Every row gives one point. The last column is the point's height on a tilted bowl or saddle (a function of degree 2), plus a little noise. Along how many of its main directions does it bend up, bend down or stay straight?

Points (15 x 4):
[[ 11.1   6.5   0.6  -1.8]
 [-12.0  -4.0  30.9 -13.0]
 [  8.4 -28.9  13.6  17.8]
 [  1.8 -11.0   7.0  13.3]
 [-30.6 -11.2  -1.5 -13.0]
 [ 19.9  -3.1   5.1   4.2]
 [  4.1  10.2 -14.5 -11.9]
 [-31.9  -3.5 -20.0 -32.7]
 [-11.8  -7.2   5.5   5.6]
 [ 10.0  16.4   1.0 -14.2]
 [  9.7   0.8   6.6   4.5]
 [-10.9  11.2 -12.8 -17.7]
 [ 13.5 -14.0 -10.8   8.3]
 [  0.3   4.7 -10.1  -3.1]
 [ 11.2  -8.6 -19.4  -1.6]]
Directions: 0 up, 3 down, 0 straight

Points:
[[ -0.6  -9.0 -16.2  10.2  11.5]
 [-10.1   7.2 -17.7  -9.6  15.3]
 [ 10.5   2.9  -4.2   4.7  -2.8]
 [ 27.2 -29.5   1.7  24.6  25.2]
 [  1.2 -13.5   7.8  -1.4   3.5]
 [  7.9  -2.5   5.4   8.1  -2.9]
 [-11.1  -3.3   4.8   6.5   5.3]
 [ 14.5  -3.8   1.0 -13.2   3.9]
 [ -0.3  -1.1 -13.5   5.5   5.1]
 [ -2.8 -25.4   0.6  -5.9  19.3]
 [ 12.2   4.4  -3.1  22.9   4.2]
 [-18.3  -0.2   8.9  -7.4  11.1]
 [ 16.3  -9.9  10.9  -9.7   3.1]
 [ 13.6   3.3 -16.7   9.9   4.4]
 [ 12.5  27.7  -6.9  -6.2   4.2]
 [-13.1 -10.3  -6.8 -10.8  18.0]
 [  3.4  26.9  31.0 -30.8  24.4]
 [-18.7 -15.7   5.0   2.9  18.6]
 [ 20.1  -7.0  -9.1  -4.6   7.5]
 [-15.8 -16.9  -1.3   3.8  18.7]
 [-27.8   4.0  30.6  -2.3  28.6]
 [  5.6  11.3  15.6  10.2   0.7]
 [ 29.2   7.2  -1.8   5.9   3.3]]
Directions: 4 up, 0 down, 0 straight
